Every row gives one point. The window is the flat piece filled in between its corners: a triangle in 3 columns, a solid with four corners in 4, and so on. A path goes straight from each point to the next, and from the last back to the first. After which points does the path pass through the window?

Window:
[[  8 -10 -22]
 [ 17  11  -3]
 [-53   4  60]]
Path:
(1): [-18  14   8]
(2): [-83  22  38]
(3): [-43 -23  83]
(4): [  9 -21  11]
(5): [-36   9 -11]
(6): [-47  12  27]
(7): [-36 -27  60]
(8): [  2 -32  -6]
(9): [ 13  46 -41]
(10): [-61  33  43]
(11): [-41 -11  60]
(12): [ 13 -31   6]
Through the window after points: 8, 10, 12

Window:
[[ 38  11  37 -31 -78   0]
 [ -1 -18  31 -88 -95 -12]
 [  5  19 -69 -25  24  -7]
 [ -4   6  22   4  24  21]
 [-38  33  -7 -32 -83  -4]
 [ 12 -30 -31  33  22  11]]
Path:
(1): [ 20  12 -78 -40  13  31]
(2): [ 20  11 -45 -24 -35  58]
(3): [ 14  -8   7 -11 -37 -35]
(4): [-23   6 -19 -47   6 -68]
(5): [  6  26 -17 -33 -37  24]
(6): [ 23  33   3 -13 -40  62]
(7): [  7 -10 -15   1   9 -46]
(8): [ -3  17 -43 -17  12 -21]
Through the window after points: 8

Window:
[[-12  39  14  39  15  -6 -50   6  39]
 [-15 -12 -10  -8  24 -40   6 -17 -95]
 [-33  25  -8  12 -47  71  38  -6 -56]
 [ 40 -30  20  12   7   1  -4 -15  35]
 [ -8  11 -48  13 -30   3 -57  -9 -14]
 [-52  12 -36 -28  -1   0  11 -29 -22]
 [ 30 -52  87   7 -42  -4  37  87  78]
 [ 20 -23  -6  16  28   1  11  53  30]
 [ -1  62 -46  62 -11 -75   7 -22 -13]]
Path:
(1): [-18  -7 -11  27  -2  -6  -4 -28  -5]
(2): [-25 -13  -3  31 -17  18 -11   4  35]
(3): [ 30  17   1  11   1  -3 -12   5  21]
(4): [ 59   9  15 -48 -28 -17  -7  19 -34]
(5): [-32 -22 -12  30  26  -4  14   3   7]
(6): [-29 -10  -2  47   8 -14  11  12   6]
(7): [ 12  29 -26  -5  -4 -16   8  28 -11]
(8): [ 54  89  10   1 -24   4 -13   1  23]
(9): [-47 -35 -14  61  14 -23 -10  18  40]
(10): [-79 -18 -22  47  -1  34   5   4  22]
(11): [ 47  17  26 -17  -9 -11  16   5 -25]
(12): [ 25  68  -1 -32 -43  -6 -33  36 -31]
Through the window after points: 4

Window:
[[ 22  24 -23  25  27  21   2  24 -28 -69 -11 -14]
 [-27  87  37  -9 -95 -93  17 -10  73  44  43 -38]
 [-25  -7 -16 -60 -59  18  20  52 -13  -6  47 -17]
 [  4   4  -6 -13 -11  44  -5  33 -30  40  38 -28]
 [  1  -1  -5 -36  -6   0 -23 -18 -37 -33 -12 -17]
 [-50   8 -32  19  45  26  -3  12 -65 -34 -26  14]
 [-20   3  19  -6  39   9 -13  18  20 -30 -21   2]
 [ -2 -20 -49 -27 -30  -1  31   5  10  27  87 -28]
 [-18  21  18  13  12  43  12 -25 -31 -48  -5  34]
 [ 23   8 -30 -64 -30  -3  42  32  -6  36  21   1]
 [  2  -6  51  33 -21 -48  21  13   1 -17 -34 -15]
 [-19  20   1  51 -33  -1 -23  -7  31 -13 -49  11]]
Path:
(1): [-11  22  -6  10 -15  -5 -34   4 -25 -30  23  17]
(2): [ -8   9 -30 -15 -17 -12  11  29 -35  -7  39  19]
(3): [-29   9 -13 -31   1  64   3   9  -4  -1   4 -29]
(4): [-28   8  -7 -23 -35  44  21  37 -13  -4 -17 -58]
(5): [ 25   5  -2   2  29  -3 -22   7 -16  30  58  33]
(6): [ 17   1   1  16  22  -5 -11  34 -36 -49 -10  27]
(7): [ -6  31 -22   3  -3  24  15  -3  -3 -32  -3 -49]
(8): [-27   2  17 -12   3  22  55  12  17 -23 -33 -55]
Through the window after points: 4, 6

Window, 14 rows:
[[-18   3  47  24  44  -4  17 -54  -9  47 -23  32  17 -29]
 [-14   2 -28  19   8  -3  22 -18   4   1  41  38 -41 -95]
 [ 33  41 -35  14 -24  18  42  -3  68 -21  -7  28   0  17]
 [ -5   5 -69 -36 -32  23 -30 -56 -13  26  17  12 -34 -31]
 [ 41 -42  28   0   7  17 -21  52  11  32   4 -14  29  16]
 [ 10 -48  52 -12  37 -21  30 -10   7  -5 -22 -26 -15  18]
 [ -4  25  29 -11  -4 -48  -6 -19   0 -11 -29 -46 -47 -31]
 [  1  29  78  10  35  -8 -15  -3 -72 -14   2   6 -78 -26]
 [-25 -68  50  48   6 -11 -34 -78  10  -1   2   5  -6 -47]
 [ -4   0   4  57 -28 -24   6 -13  -7   4  57 -54  18  24]
 [  5   1 -71 -34  33  27 -25  38 -17 -25 -22 -28 -21 -32]
 [-37  21 -37 -16 -27 -13   1 -13  22  13  -7  41  -8  16]
 [ 62  21  41 -13  12 -29 -33  -5 -14 -70  67  -3  47 -23]
 [-32   1  65   5  52  26  10  22  15  18  10 -35 -60 -14]]
Path:
(1): [ -8  -6  11 -22 -26   7  14  20 -34  -6  13 -13 -36 -29]
(2): [ 22  50 -11  32  80 -18 -27 -36  69  14 -21   4   0  15]
(3): [  5  54 -12  30  58 -30 -24   1   1  34   4  59 -33 -29]
(4): [-13 -53  -3 -29 -59  37  24 -56   3 -17  11 -35   2 -25]
(5): [  9  19  21  -3 -51  41  18 -13 -30  21  -9 -47  -2 -43]
(6): [ -5  -3   4  13  16 -14  -1 -29  29  -2  13  27 -20  -4]
(7): [ 18 -59 -23  39  47 -27 -17   8  19  11  11 -15 -56  53]
(8): [-15  52  38 -20 -37   0   9 -37 -25 -15   8  17  36 -66]
(9): [  8   6  37  -8   5  15  13   3 -19 -18  -9 -18  14 -51]
(10): [ -5  -7   5  43  25 -57 -18 -42  34  12  23  22 -59  25]
(11): [  5  15 -11  -4  43 -18 -25  -9 -12  16 -19 -25 -41 -17]
(12): [ -3 -19  16 -21 -16  40  20  32 -24 -63  12   8  -5 -30]
Through the window after points: 3, 11

Window, 14 rows:
[[ 39 -36 -33 -20  24  27 -25 -52 -36 -16 -13  75  19 -21]
 [  2 -26 -26 -66  24  51  41  -2 -19 -18 -12 -14  61  36]
 [ 37 -61 -32  14  43 -88 -39  -1  18 -11  49  -7 -30  19]
 [ 54   3  -3 -24 -27 -63  59  25 -30   3  32  19  36  -4]
 [ 19 -16 -15  22  61 -63   5  52 -15   0  54   1  49 -36]
 [ 56 -25   9  19   7 -20 -33  18 -21 -76 -12   1  16 -50]
 [ -6  34  -7 -95 -32   1 -46  30 -30  40  -8 -39  30  59]
 [-37  10  -8  54 -12 -33 -55  -2  -2 -47 -26 -19 -15  20]
 [ 23  22  10  11 -26  48 -11  12  18  31  -7  25  31  18]
 [ 39  56 -18 -12 -35 -30 -50 -13  38 -30  10  36  25  21]
 [  5  36 -77   3  22  43  56 -32   0   9 -10 -17 -58  20]
 [ -6 -19  53 -27  36 -47  16  39 -25 -57   3  -9  -5 -30]
 [ -5   3  12   9  32   5  56 -53   0  69 -31 -49  -1 -62]
 [ 18 -25 -65 -19 -32 -44 -33  -5  38 -25 -15  39 -38 -12]]
Path:
(1): [ 36   1 -12   7  31 -36  -5  20 -10 -22  -9   3  -2  14]
(2): [-34 -34 -21 -49 -30 -26  -2 -35 -14 -19  47   0  36 -47]
(3): [-16  13   5  -2   0  29  -5 -28  22 -20  35 -21  -9  -1]
(4): [ 22 -23 -38 -18  13 -30 -13  12 -38 -15 -45  22  27  16]
(5): [ 18  30 -24 -24  56 -49  30  37  20   0  -9  36  58  28]
(6): [ 20 -65  -5  46  -8 -10 -39   4 -57 -16  74 -54 -22 -84]
(7): [ 15 -26 -25 -38 -45  -9  -8  -7 -22   4  46 -10   9 -34]
(8): [ 43  24   0  -5  82  -3  11   4  21 -25 -61  49  28  47]
(9): [ 31  -9 -11  -6  15 -40   0  22  -7 -28 -13   1  -1   4]
(10): [-17 -11 -19 -23 -39  37 -73 -18   0 -61  52  49  33 -16]
(11): [-17 -17 -14 -43  17   1  24  -7 -19 -11  41  -4  33  -1]
(12): [ 65 -11 -10  -2  20 -15   1  32  -5 -22 -55   3  22  17]
(13): [ 29   2 -17 -15  -1  -6   0  13  12  11 -28  10  22  47]
(14): [  5  14 -10 -26  -3   2 -21 -24  -7 -57  53   9  29 -50]
(15): [ 11  13 -50   8  12  20   8 -38  -9 -11  59  -1  17 -22]
(16): [ 23 -12   1 -20  14   6  10  -1  -7  17 -79  24 -22  13]
Through the window after points: 3, 5, 11, 13, 15
